Each row of a before or after table is a point. The points were changed in one or more steps. Then noise was added and the rows were shuffled. The steps act on how far a point lies along the listed directions, d1 being the first. Write out the steps. A step turns or swaps two directions, mirrors them in a line or flattens them onto one, adds a multiple of one to another, or multiplies one. Angles are multiples of 10 degrees, from the lower direction toward the higher: turns from -170 to 170, lines from 10 to 170 but not 90. Use the fewest steps. Two steps may share a direction if one is a turn and the other turns, adds or multiplies; they go together, in the order done. Otherwise the lowest direction goes first.

Directions:
(1): [-46  35  26]
(2): [-33 -53  12]
(3): [28 -4 56]
Before (11 x 3)
[[  25    4   -5]
 [  -9    8  -26]
 [ -58  -22    4]
 [ -65  -32  -70]
 [ -24  -30   -1]
 [  -2   23   -6]
 [   6  -15  -50]
 [ -62   20   37]
 [ -94   36  -20]
 [-102   33  -31]
 [ -39   51    0]]
After (11 x 3)
[[ 22   0  -3]
 [ 16  -9  -1]
 [-16 -20   6]
 [-64  22   8]
 [-43  45   2]
 [-87  44  10]
 [ -3  18  -2]
 [-50  -7  10]
 [-42  -9   8]
 [ -6  10   1]
 [-92  44  11]]
Steps: flatten d1 and d3 onto the line at 160 degrees; multiply d2 by 0.7

Directions:
(1): [  0  -5   4 -29  57 -62]
(2): [44 41 49 41 16 -5]
Before (8 x 6)
[[   7   12   -8  -13    2   26]
 [  48   40   50   53    4   31]
 [ -19   -5  -23  -60    7  -24]
 [  -2   -7   -2    9    4   15]
 [ -21    3  -30   17 -100   92]
 [ -32  -46  -43   -8  -94   96]
 [  -5    7   -1   -9   -8   25]
 [ -23   -1  -20  -38    1  -26]]
After (8 x 6)
[[ 49  35  54  27  51 -22]
 [ -3  -4   0   7  19  -2]
 [-26   3 -21 -17 -37  16]
 [-32 -61 -29 -88  63 -75]
 [-20  -1 -29 -34 -46  33]
 [ -6   3   4 -22  18   0]
 [-20 -16 -20 -72  73 -96]
 [  6  12  -5 -20  20   6]]
Steps: multiply d1 by -1

Directions:
(1): [ 23 -67 -21 -14  12  53   3 -26   8  69 -24]
(2): [-99   9  30 -24 -15   3  37 -17   2  37  -5]
(3): [-17  11 -69  -7  43  -9  13  17 -52  26  61]
(4): [-16 -33 -23 -29 -57  51   0 -15 -37 -64  20]
(5): [  4  38 -16  63 -71  32  -8  27 -10  45   4]
(6): [-39 -51   7  57   4 -34 -68 -30 -22   0  10]
Before (8 x 11)
[[-44   6   2  13 -18 -23  -1  16  -5  54  12]
 [-43 -35   1 -15 -36  33  -7 -14 -77  -7  16]
 [ -2  37  -5  -5 -20  23  47 -11  20  -1  -5]
 [ 47  -7  25  24  35 -29  -6 -14  63  23 -29]
 [ 49 -24   0 -11  45 -10  33   3  38  80 -41]
 [  3  27 -55  51  10 -47 -44  37 -66  32  77]
 [-49  -4  -1 -23 -58  -9  17 -41  -2  20  -6]
 [108 -17  16  58  22  14 -31  11  58 101 -60]]
After (8 x 11)
[[  7  57  32  20  29 -94  11  31  23 -14  -4]
 [ -2  39  -7  -5 -21  21  44  -9  20  -2  -6]
 [ 61  74  51  96   6 -80 -54  43  36  -8 -20]
 [-54   2   1 -18 -60 -16  15 -40  -4  12  -4]
 [ 26 -18 -76  32  18   0 -32  19 -56  87  55]
 [-46 -28   4 -11 -38  26  -6 -11 -80 -16  21]
 [-42  -1   2  10 -17 -19   0  17  -4  59  12]
 [ 37  13  33  32  31 -49 -11  -8  59  -2 -21]]
Steps: mirror d1 and d6 in the line at 80 degrees

Directions:
(1): [  2 -45 -31  35  13   4 -96 -13  31  50 -29  -4 -15  14]
(2): [ 42  59   4 -38  67   7 -20 -51  36  -1  -5  -3  -3 -55]
Before (14 x 14)
[[ -18   -9   21   32  -72   -9   62   36  -36  -18    8   -2   17   39]
 [ -38  -40   10   33  -91  -21   62   59  -46  -13    8   -3   -3   57]
 [ -40  -34    5   22  -63    4   61   49  -45  -27   12    0   18   34]
 [  -8  -29  -21   27   13   17  -71   -5   22   30  -16    4  -14   10]
 [ -13  -10  -17   -8   -4   13   15    5   -4   -6    3   -7    2    0]
 [   5   -3   32   -8  -37  -19   66   22  -46  -41   13  -10    9   15]
 [ -46  -75  -18   26  -43  -15  -16   30   -5   48   -5  -19   -4   39]
 [   8    1  -29   22   24   -2  -47  -23   30   30  -31  -10  -11    1]
 [   6  -30  -12   14   42   13 -121  -14   45   36  -44   -3  -13   -8]
 [  -1   -8  -17   20    5   15  -31  -15  -11   -2   11    9   -8    7]
 [ -38   12   31   -7  -31    6   99   44  -57  -64   14    2   10    8]
 [ -23  -16  -17   30   -9    0  -17   36  -19   -1    7    8   -8   24]
 [  19   11  -28    3   22   13  -23  -11   -5   -4  -26    3   18    2]
 [   1  -64  -25   52   10    6  -78    2   18   81  -25    7  -14   37]]
After (14 x 14)
[[-30 -29   4  18 -40   5  43  36 -32 -20   8  -1  14  20]
 [-12  -4  20  27 -53  -8  45  26 -21 -10   3  -2  14  27]
 [ -9 -21 -14  21  11  14 -50  -3  16  20  -8   5 -11   5]
 [ -1  -7 -15  16   1  14 -23 -16 -15  -8  12   8  -8   7]
 [-26 -25   7  25 -66 -20  45  39 -29  -8   3  -4  -7  42]
 [-14  -9 -17  -3  -1  12  14   2  -5  -7   2  -8   3  -2]
 [-32   9  22  -4 -21   6  71  33 -42 -49   3   1   4   1]
 [ 18  11 -27   3  17  12 -18  -2 -10  -7 -22   1  20   3]
 [  5   6 -25  19  18  -4 -31 -17  22  21 -26 -12  -8   5]
 [ -2 -21  -3   2  33  14 -90  -4  29  21 -33  -2  -9  -7]
 [  1 -44 -12  37  10   3 -51   3  13  67 -19   8 -12  27]
 [-36 -57 -13  14 -31 -16  -6  25  -4  43  -1 -20  -2  27]
 [  8  -2  29  -7 -27 -18  47  12 -37 -32   6 -12   6  12]
 [-22  -8 -16  23  -2   3 -15  29 -16  -5   6   7  -8  17]]
Steps: multiply d1 by 0.7; multiply d2 by 0.7

Directions:
(1): [  0   8  -3  -9  39  35  68  -8 -23 -25 -27  16 -74  42  47   9  22   4
 -12  -8 -15  42  57 -82]
(2): [ 29  50  -6   0  26   8 -42  41  14 -36 -47 -14 -54  34 -86 -39  18  -5
  44  22  -7 -30  50  31]
(3): [-17 -15 -89  65 -11 -43  -2 -27 -21  12  11 -26  23  40 -21 -13  57 -70
 -31 -42 -20  -2  33  -2]
(4): [ -2 -32  33 -55 -28  -7  29  13 -22 -94  -2 -15 -17  33 -26 -19   0 -64
 -13 -51   9  26 -70  22]
Before (11 x 24)
[[  -8  -19  -33   17  -31  -35  -18  -16    1    7   11    5   15   17
   -25  -16   34  -55  -10  -12  -12   -1  -24   34]
 [  -2  -14  -73   45   -1  -32   19  -33  -35  -31  -13  -15   -6   35
   -25  -25   64  -76  -23  -50   -7   11   12  -12]
 [ -33  -29  -27   10  -16  -19   13  -36  -15   28   10  -17   29   -8
    37    9    7  -17  -21  -13  -18   24  -10  -17]
 [  -2   11   -9    8    3   11   36    3  -23  -21  -15   -2  -49   43
    -2  -20   30   -6   -8  -11  -27   31   47  -29]
 [  21   23  -32   16   25   -8  -11   11   -1  -28  -32   -7  -52   41
   -38   -7   34    1   24   22   -5  -17   78   -9]
 [ -24  -29  -18   13  -27  -10   26  -21   -3   21   38   -5   35    0
    44   29  -12  -14  -30  -12   12    7  -34  -15]
 [  25   34    4  -12   18   14    7   -6    4    8   -9   32  -24    0
   -10  -17   -9   20   34   24   -4   -1   35  -10]
 [  -1  -64   43  -57  -48  -40   32   12  -22 -103    1  -16    7   33
   -41  -24  -16 -121  -34  -76   21   26 -102   50]
 [  10   15   36  -26   22   20   32   -2    2  -49   -1   13  -34   13
    31   25   -6    9  -11   -5   -2   20  -25   -9]
 [  -6   10  -13   33  -16  -16  -45   -3    4   74   28  -18   33  -18
   -34    7  -10    3   11   31    2  -34    7   45]
 [  -7  -39  -36    0   -5  -14   51   -9  -26  -12   18  -28   22   24
    24  -13   23  -55  -29  -27    0   25  -19  -19]]
After (11 x 24)
[[ 33  27  22 -23  22  10 -24  30  14 -34 -33   3 -50  10 -37  -4  -4  38
   45  46  10 -25  43  11]
 [ 21  16  35 -30  40  45  50  -8 -14 -31 -39  33 -69  -6  40   3  -1  38
   13  14   9  29  17 -60]
 [ -5 -30  -3  12   3 -17  40 -20 -10  13   0  13   3   6  35  13  -6 -37
  -35 -22   2  20   9 -30]
 [-12   3 -34  25   5  -3  20 -11 -31  19   4 -21 -34  45 -17   0  28 -43
  -11  -6 -15  10  45 -15]
 [  7  12  20  -1  -1 -10 -23  -4  21  -5  23   3  28 -22   3  24 -17  14
   -3   8   4 -15 -49  43]
 [-20 -26  -4  -4 -19   4  45 -17  -5   7  28   1  11   5  55  31 -16  -6
  -26 -10  11  18 -31 -32]
 [ -2  -4 -10  -2   8  10  33 -16  -7   1 -14  30 -49  30  27   1  32 -17
   -8   4 -19  30  23 -36]
 [  5 -22  21 -33  16  26  59   4  -9   1   8  -2  -1  -8  59   5 -17  14
   -6  14  10  28 -17 -40]
 [-26 -23  12 -26  -5   8  34 -25 -14   7  -2  -4  -3 -10  52  14 -12   6
  -10  -3 -12  37 -16 -35]
 [ 12  21  58 -33  -6  27  -1  25   6  -5  -8  11 -25 -15  -6 -13 -27  53
   24  31  -4   8  -2  12]
 [ 24  26   1 -11  -4  -8 -19  -3   8   4   2  19   6  -9 -40 -26 -13  -1
   36  16   3 -15   4  28]]
Steps: turn d1 and d3 by -110 degrees; flatten d2 and d4 onto the line at 170 degrees

Directions:
(1): [ 25  53 -18  53  13  11  63   5   6   5 -15 -30  32  19 -29 -14  -5 -11
   2  25  46 -56 -45  52  33 -58 -81  54 -15 -19   9   0  29 -77   4 -58
 -55   4  -8   7  34  43 -63  18 -38  38 -19 -14]
(2): [ 35 -68 -11 -30 -17  27  53  -4  -2  20 -38 -76  -2  36   4 -30 -26  74
   9 -44  10 -47 -10 -14  14  56   9  10 -40 -23  32 -27  40 -41  20 -18
  58 -33 -28 -59  -6 -10  28 -63 -52 -61  34 -12]
(3): [-44 -12   9  14  44 -28 -54 -11  -4 -30 -67  -8  26 -21 -26 -25  20 -55
  44 -27 -10  74  64 -16 -48  -7  17  38  -6   2  10  40  38 -71   5 -86
 -19 -47 -41  -6 -27  12  33  24 -43 -40 -15  40]
(4): [ -18  -11   18  -17   48 -102   32  -10  -60   -8   -4   24   15   48
  -25   -9   32   -4  -11  -72   25   11   40   48   28  -26  -35  -26
   63    5   -6   -7    3  -40   28  100  -50  -12  -15  -26   -3  -39
   -4  -42   -8   10   58  -13]
Before (10 x 48)
[[-15 -42  -1 -37  -4 -25   2 -17 -27  14  20  16 -19  16   7  12  -3  19
    1 -36 -17  20  36 -12 -25  40  37 -36  37 -10  -7 -14 -13  60  23  57
   35  -6 -11 -25 -12 -51  37 -46  25 -17  42  -4]
 [-34 -50  21 -52  14 -51 -36 -14 -11   1  17  52 -16  11  26   5  18   0
  -13 -47 -14  56  43 -21 -17  25  72 -63  55  34 -14   7 -36  58   5  97
   30  13   5  -9 -40 -52  51 -22  39 -31  32  11]
 [-53  10  18  33  21 -71  -4  -8 -26 -19  -2  45  26  13 -17  -9  19 -57
   21 -21  13  58  33  48   4 -50 -21 -16  39  26  -6   8 -13 -29  -3  47
  -46  -4 -10  -9  -1 -10  -5   5  -7  24  18 -12]
 [ 18  48   2  32  19 -23  38  12 -23   0  32  30   3  22  -6  13   9 -12
  -16  22  12 -27 -41  42  18 -43 -44 -21  33  10 -22 -11 -16  -6  -1  31
  -46  32  16  10  15  10 -29  12  27  37  -2   2]
 [ 24  27  -1  10  12 -26  78  -6 -13  12  -3 -29  21  45 -21 -18   4  33
    0 -31  31 -41  -5  44  40 -20 -58  17   3 -22   8 -20  24 -72  16  11
  -12 -10 -12 -21  12  -2 -17 -46 -30  12  29 -18]
 [-37  -9  23 -28   8 -48 -67 -17 -31   3  42  82 -28 -24  22  36  -6  -4
  -28  -4 -31  44  31  -2 -10  -3  54 -72  64  20 -42   6 -47 110 -18 121
  -11  17  21   1  -8 -30  30   7  74  18  13   8]
 [ -3  55  -7  20  19 -15  19  -3   2   2  11   0  11   4 -23  18  -7 -34
   -9  20  13  -1 -13  38  18 -28 -55  25  21  11  -5   5  -4  -8   6  -5
  -27  22   7  15  19  18 -41  15  11  32  -6  -9]
 [-24  -4  14 -30  -8  -2 -24   1  -7 -12  48  31 -23 -11   8  20  11   6
  -17 -20 -35  21  28 -11   5  19  36 -41  14   4 -23 -14 -22  54  -6  69
   28  20   3 -11 -19 -22  33   4  38   9  15  -3]
 [-13  36   4  21 -11 -15 -26 -15  15   0  33  40  -9 -30   8  33  -7 -43
  -29  43 -14  27  -6   5 -18 -32  14  -8  19  10 -19  25 -30  33 -17  -5
   -4  33  18  33  10   2   0  52  46  43 -16   3]
 [-15  -5   8  19  47 -52  20  -2 -28   2 -41  -3  25  28 -21  -3  24 -11
    2 -26  24  10  29  29  26 -24 -29  11  15  -1  21  12  38 -81  27   7
  -44 -16 -21  -5   3  -3 -17   0 -43  -4  17  -7]]
After (10 x 48)
[[   5   42   -7   -2  -12   14    4    0   15   10   42    9  -13   -7
     1   31  -18  -13  -22   35   -8   -6  -23   15   14   -1  -21   -5
    16   20  -11   -7  -27   56   -3   25   12   39   24   19   15    6
   -27    8   41   28   -4  -15]
 [ -34   26    8   43    4  -34   12   -1   -8   -8   12   37   24    9
   -10   -5    5  -45   12    9   15   25   -1   47   16  -51  -32  -10
    20   22   -4   -3  -17  -12  -11   31  -38   10    6    0   12    7
   -23   13    1   38    4  -17]
 [ -50    4   15   -7   22   -9  -50   -4   -1  -30   -3   18    0  -28
   -15    0   23  -36   17  -27  -36   57   57  -14  -25    5   35    2
     1    1  -13   17   14  -13   -3  -18   10  -10  -27  -10  -31    4
    43   27    0  -12   -6   23]
 [ -12   34   -3   29  -25   26  -46  -11   37   -3   27   28  -11  -52
    13   35  -20  -47  -18   68  -25   32  -13  -23  -40  -22   36    8
    -5    9  -17   34  -27   43  -27  -61   15   31   18   42    5   20
    10   73   44   30  -43   15]
 [  11    4    3   12   27  -43   58    4  -28   21    0    4   14   46
    -9   12   12   22  -24  -15   31  -37   -7   46   58  -22  -45  -11
    20   -2   14  -13   18  -43   26   61  -38   10    2   -2   20  -12
   -38  -11  -19   20   28  -31]
 [ -56  -24   17   -1   60  -61  -46  -22   -6  -20  -55   25   30   -2
   -16  -26   28  -56   30  -48    3   87   69   -6  -39  -18   34    8
    36   22    3   46   20  -54    8  -31  -21  -25  -37   -8  -40   -8
    40   12  -23  -42    4   40]
 [   9   21    6    3   -3   -2   -3   13  -13    3   45   43  -21    2
    18   25    3   -1  -15   25  -20   -1  -29   -3   -6    2   11  -48
    25   19  -29  -13  -37   55  -11   47    0   36   25   14   -3   -6
    10   11   50   15   -5    8]
 [ -67    2   16   13   37  -29 -113  -23  -10  -22  -31   53    4  -57
    -6   12   -1  -63   23    5  -33   96   66  -18  -59  -19   59   -2
    25   16  -29   49    3   24  -23  -27  -30  -26  -20   10  -22   14
    45   61   19  -19  -35   48]
 [ -39  -30    3  -10   38  -53   -7  -23  -36   -7  -33    2   11   12
   -27  -12   13  -27   33  -55   -4   54   67    1  -44   13   17   10
    35  -16    4   15   24  -21   32  -11   -6  -41  -44  -31  -19  -31
    40  -28  -22  -30   31   19]
 [  22    2    8  -27    0  -47   71   -7  -26   21   31   -3   -3   56
    -3   -3    6   59  -21  -53   15  -41    4   34   48    8  -28  -34
    26  -11   -3  -38   -5  -13   19  101   13    5    5  -30    4  -39
     2  -75    5   12   58  -30]]
Steps: turn d1 and d3 by -80 degrees; add 0.7 times d2 to d4
